Each point is reached from the start by the listed moves, each made once or not at all, plus a little noise. Is the number of moves made odd or even? Then give how often each move was made.

Moves:
(1): [ 0.52 -0.01 -0.15 -0.21]
(2): [ 0.08  0.68  0.16 -0.02]
(3): [ 0.09 -0.15  0.58 -0.27]
Start: [ 0.24  0.22 -0.17 -0.09]
Points:
[ 0.43  0.75  0.58 -0.35] -> even (0, 1, 1)
[ 0.80  0.20 -0.30 -0.29] -> odd (1, 0, 0)
[ 0.26  0.23 -0.21 -0.11] -> even (0, 0, 0)
[ 0.84  0.91 -0.17 -0.29] -> even (1, 1, 0)

Moves:
(1): [ 0.64  0.19 -0.11  0.11  0.09 -0.02 -0.06  0.03]
(2): [-0.14  0.77 -0.26  0.24 -0.17  0.03  0.19  0.07]
(3): [ 0.01 -0.01  0.57  0.30 -0.08  0.07  0.18  0.11]
(4): [-0.11 -0.24 -0.33  0.66 -0.18 -0.16 -0.11 -0.10]
(5): [ 0.01  0.15  0.05  0.14  0.64  0.01 -0.09 -0.04]
(6): [-0.07 -0.06 -0.05  0.04 -0.04  0.56 -0.06  0.03]
(7): [ 0.04 -0.14 -0.29 -0.05  0.28  0.08  0.78 -0.21]
(8): [ 0.11 -0.05 -0.04  0.06  0.10 -0.16  0.24  0.71]
Start: [ 0.22  0.00 -0.38 -0.02 -0.43  0.38 -0.01 -0.32]
Points:
[ 0.86 -0.17 -0.51  1.22  0.41  0.82  0.91  0.27] -> odd (1, 0, 1, 1, 1, 1, 1, 1)
[ 0.42 -0.09 -0.36  0.03 -0.34  0.19  0.23  0.39] -> odd (0, 0, 0, 0, 0, 0, 0, 1)
[ 0.26  0.68 -0.28  0.68  0.36  0.40  1.20  0.33] -> odd (0, 1, 1, 0, 1, 0, 1, 1)
[ 0.73  0.90 -1.06  0.44  0.43  1.12  0.73 -0.43] -> odd (1, 1, 0, 0, 1, 1, 1, 0)
[ 0.22  0.16  0.22  0.42  0.11  0.41  0.17 -0.27] -> even (0, 0, 1, 0, 1, 0, 0, 0)

Moves:
(1): [ 0.59 -0.11  0.07  0.09  0.05 -0.07 -0.06 -0.01 -0.17 -0.13 -0.19 -0.29
  0.26  0.35 -0.06]
(2): [-0.03  0.68  0.26 -0.06  0.01  0.41  0.29  0.10  0.14  0.07  0.13 -0.13
  0.02  0.03  0.04]
(3): [-0.30 -0.21  0.77  0.06  0.03 -0.02  0.23 -0.31  0.04  0.05 -0.12 -0.17
  0.19  0.04 -0.07]
(4): [-0.03  0.01  0.03  0.58  0.23 -0.23  0.10 -0.06  0.52 -0.11  0.02  0.13
 -0.38  0.37  0.01]
(5): [ 0.15 -0.09  0.03 -0.09  0.51  0.08  0.02 -0.02  0.16 -0.12  0.24  0.02
 -0.12 -0.11 -0.19]
(6): [ 0.05 -0.28  0.08  0.37  0.00  0.47 -0.21  0.16 -0.20  0.07 -0.07 -0.02
 -0.12  0.04  0.03]
(7): [ 0.01 -0.16 -0.11 -0.03  0.09  0.25  0.70  0.20 -0.36  0.11 -0.01 -0.11
 -0.28 -0.05  0.10]
(8): [-0.05  0.15  0.16  0.15  0.05 -0.28 -0.06  0.58 -0.09  0.02  0.02  0.01
  0.09 -0.20  0.08]
(9): [ 0.14 -0.22 -0.12 -0.19 -0.14  0.12  0.18  0.09  0.52 -0.01 -0.10  0.07
  0.17 -0.15  0.14]
(10): [-0.15 -0.10 -0.08  0.05  0.35 -0.12 -0.07  0.06  0.09  0.79 -0.09  0.03
  0.06  0.08  0.07]
(11): [ 0.19 -0.15  0.01  0.11 -0.20 -0.08  0.03  0.07  0.03 -0.03  0.62 -0.16
 -0.20 -0.09  0.01]
(12): [ 0.11 -0.10  0.07 -0.20 -0.04  0.07 -0.03  0.01 -0.05  0.08  0.08  0.43
 -0.01  0.14  0.07]
Start: [-0.44  0.32  0.21 -0.18  0.26 -0.27 -0.21  0.18 -0.21  0.11  0.11  0.33
 -0.46 -0.04 -0.13]
Points:
[ 0.18  0.04  1.29 -0.29  0.97  0.04  1.04  0.94  0.07  0.98  0.73  0.04
 -0.29  0.00  0.05] -> even (1, 1, 1, 0, 1, 0, 1, 1, 1, 1, 1, 1)
[-0.01  0.69  0.34 -0.14  0.77  0.22  0.61  0.51 -0.55  0.99 -0.08 -0.19
 -0.43  0.39  0.04] -> even (1, 1, 0, 0, 0, 0, 1, 0, 0, 1, 0, 0)
[-0.33 -0.14  0.11  0.34  0.68 -0.41  0.53  0.45  0.03  0.97  0.77  0.66
 -1.26  0.43  0.10] -> odd (0, 0, 0, 1, 0, 0, 1, 0, 0, 1, 1, 1)
[-0.52 -0.01  1.31  0.46  1.38  0.50  1.00  0.99  0.54  1.03  0.22  0.59
 -0.82  0.16  0.14] -> even (0, 1, 1, 1, 1, 1, 1, 1, 1, 1, 0, 1)
[ 0.39  0.60  0.51 -0.33  0.85  0.19  0.83  1.09 -0.04  0.06  0.23 -0.06
 -0.31 -0.19 -0.02] -> even (1, 1, 0, 0, 1, 0, 1, 1, 1, 0, 0, 0)
[-0.68 -0.34  0.91  0.10  0.72 -0.44  0.20 -0.03  0.96  0.88 -0.09  0.82
 -0.41  0.42  0.10] -> odd (0, 0, 1, 1, 0, 0, 0, 0, 1, 1, 0, 1)
[ 0.58  0.09  0.58  0.15  0.63  0.64  0.71  1.35 -0.21  0.10  0.79 -0.27
 -0.61 -0.19  0.01] -> even (1, 1, 0, 0, 1, 1, 1, 1, 1, 0, 1, 0)
[-0.51  0.81  0.48  0.32  1.34 -0.15  0.10  0.22  0.70  0.75  0.46  0.38
 -0.89  0.35 -0.21] -> even (0, 1, 0, 1, 1, 0, 0, 0, 0, 1, 0, 0)

Moves:
(1): [ 0.64  0.02 -0.11  0.13 -0.15  0.39  0.14  0.40  0.06  0.22 -0.02 -0.15
 -0.08  0.00  0.08  0.06 -0.28  0.16  0.01 -0.23 -0.10 -0.18 -0.01]
(2): [ 0.03  0.46 -0.25  0.10 -0.20  0.01 -0.12 -0.07  0.09  0.08 -0.18 -0.03
 -0.23  0.32  0.01 -0.02  0.00 -0.44  0.21  0.15 -0.02 -0.13 -0.12]
(3): [-0.05  0.20  0.76  0.20  0.13  0.03  0.04  0.30  0.15 -0.16 -0.07  0.12
 -0.06  0.07  0.06 -0.02  0.16  0.14  0.00 -0.06 -0.06  0.08 -0.02]
(4): [ 0.36  0.02 -0.04  0.74 -0.40 -0.05  0.22 -0.10  0.22 -0.49 -0.28  0.27
  0.58  0.23  0.17  0.49  0.20  0.07  0.06  0.10  0.18 -0.02  0.05]
(5): [-0.09  0.10 -0.09  0.13  0.55 -0.01 -0.07 -0.14  0.01  0.04 -0.02 -0.07
  0.03  0.03  0.13  0.13 -0.08 -0.06 -0.12 -0.20  0.10  0.07 -0.13]
(6): [-0.17 -0.17  0.09 -0.04  0.07  0.54 -0.26  0.00 -0.39 -0.04 -0.01  0.06
 -0.20  0.20 -0.16  0.22 -0.03  0.03 -0.13  0.00 -0.18 -0.13 -0.15]
(7): [-0.23  0.15 -0.04 -0.02  0.07  0.42  0.78  0.11  0.15  0.20 -0.27  0.04
  0.04  0.15 -0.03 -0.01  0.10  0.03 -0.18  0.00 -0.10  0.11 -0.01]
(8): [-0.13 -0.01 -0.16  0.00  0.02 -0.08 -0.09  0.40  0.13 -0.12 -0.14 -0.08
 -0.16 -0.03 -0.23 -0.14 -0.07  0.13 -0.24 -0.14  0.03 -0.02 -0.01]
(9): [-0.01  0.04 -0.14 -0.08  0.07  0.22 -0.07 -0.12  0.46 -0.11  0.02  0.04
  0.05 -0.11 -0.11  0.07 -0.09  0.17  0.12  0.00 -0.25 -0.05 -0.11]
(10): [-0.26 -0.15 -0.04  0.39 -0.03  0.02 -0.38 -0.14  0.15  0.54 -0.19  0.06
 -0.29 -0.05  0.07 -0.15  0.04  0.21 -0.30  0.09  0.16  0.04  0.03]
(11): [ 0.10  0.08 -0.05 -0.21 -0.14 -0.10 -0.14  0.37  0.23  0.29  0.72  0.15
  0.19  0.09  0.14  0.24 -0.19 -0.39 -0.33 -0.05 -0.34  0.20 -0.01]
(12): [ 0.00  0.16  0.05 -0.15  0.11 -0.02  0.06  0.16 -0.07  0.00 -0.15  0.71
 -0.18 -0.09  0.05  0.13  0.02  0.06 -0.01  0.16  0.15 -0.11 -0.01]
(13): [-0.21  0.18  0.17 -0.08  0.02 -0.02 -0.16  0.11 -0.04  0.04 -0.18  0.25
  0.37  0.02 -0.04  0.04 -0.31 -0.03  0.08 -0.26  0.06 -0.07 -0.15]
(14): [-0.01 -0.10  0.13 -0.09  0.13 -0.32  0.12 -0.03  0.08 -0.08 -0.04 -0.02
 -0.13  0.69 -0.06  0.10 -0.14  0.05 -0.22  0.01 -0.23 -0.28  0.02]
(15): [-0.15  0.27 -0.50 -0.22 -0.16  0.32 -0.34 -0.15 -0.04 -0.21  0.13  0.08
 -0.05 -0.08  1.04 -0.23 -0.08  0.20  0.01 -0.46 -0.02  0.17  0.46]
(16): [ 0.17  0.16  0.10 -0.40 -0.11 -0.03 -0.21 -0.08 -0.20 -0.03 -0.54 -0.26
  0.01 -0.21  0.14  0.37  0.00 -0.10 -0.23 -0.17  0.11  0.21 -0.24]
(17): [-0.04  0.05 -0.14 -0.39  0.19  0.16  0.06 -0.13  0.10  0.03 -0.06 -0.02
  0.29  0.35 -0.12 -0.08  1.00 -0.16  0.16 -0.28 -0.03 -0.25  0.24]
(18): [-0.05  0.50 -0.19  0.11 -0.03 -0.35  0.15  0.02 -0.33 -0.02  0.06  0.02
  0.15 -0.23 -0.19  0.24 -0.16  0.76 -0.39  0.10 -0.25  0.07  0.09]
(19): [-0.44  0.03 -0.14  0.12  0.17 -0.17  0.24  0.13 -0.03  0.11  0.27 -0.12
 -0.16  0.30  0.03  0.29  0.25  0.28  1.12  0.13  0.01  0.25 -0.30]
(20): [ 0.05  0.02 -0.12  0.06  0.14  0.00  0.01  0.06  0.00  0.02 -0.19 -0.17
  0.27 -0.14  0.12 -0.12 -0.09  0.03  0.02  0.42 -0.10  0.15  0.03]
Start: [-0.43  0.29 -0.28  0.20  0.10 -0.80 -0.30  0.08 -0.09  0.53 -0.56 -0.18
  0.75  0.00  0.27 -0.01  0.10 -0.40 -0.02 -0.44 -0.17  0.25 -0.01]
Points:
[-0.38  0.88 -0.60  1.46  0.45  0.21  0.02  0.63  1.25  0.33 -1.60 -0.06
  0.90  0.72  1.49  0.15 -0.29  0.76 -0.81 -0.83 -0.52  0.27  0.35] -> odd (1, 0, 1, 1, 1, 0, 1, 1, 1, 1, 0, 0, 0, 1, 1, 0, 0, 0, 0, 1)
[-0.97  1.63 -1.04  0.83  0.21  0.08 -0.86  1.07  0.07  0.85 -1.09  0.38
 -0.19  0.16  1.08  0.36 -0.21  1.30  0.39 -0.27 -0.85  0.40 -0.20] -> even (1, 1, 1, 0, 0, 1, 0, 1, 1, 1, 0, 1, 0, 0, 1, 0, 0, 1, 1, 1)
[-0.55  1.76 -1.48  0.58 -0.33 -0.81 -0.56  0.16 -0.03 -0.13 -1.41  0.14
  2.01  0.47  0.99  0.16  0.62  0.20 -0.10 -0.75 -0.31  0.16  0.59] -> even (0, 1, 0, 1, 0, 0, 0, 1, 0, 0, 0, 0, 1, 0, 1, 0, 1, 1, 0, 1)
[-1.52  1.12 -1.48 -0.09  0.23  0.16 -1.48  0.12  0.42  1.27 -0.22  0.12
  0.92  0.93  1.18  0.26  0.68 -0.48  0.98 -0.70 -0.88  0.45 -0.08] -> even (0, 1, 0, 0, 0, 1, 0, 0, 1, 1, 1, 0, 1, 0, 1, 0, 1, 0, 1, 1)
[-0.10  0.83 -0.39 -0.39  0.10 -0.42 -1.04  1.12  0.55  1.09 -0.99 -0.55
  0.69  0.67  1.53  0.08  0.46 -0.20 -1.16 -1.35 -0.68  0.38  0.46] -> even (1, 0, 1, 0, 0, 0, 0, 1, 0, 1, 1, 0, 0, 1, 1, 1, 1, 0, 0, 1)
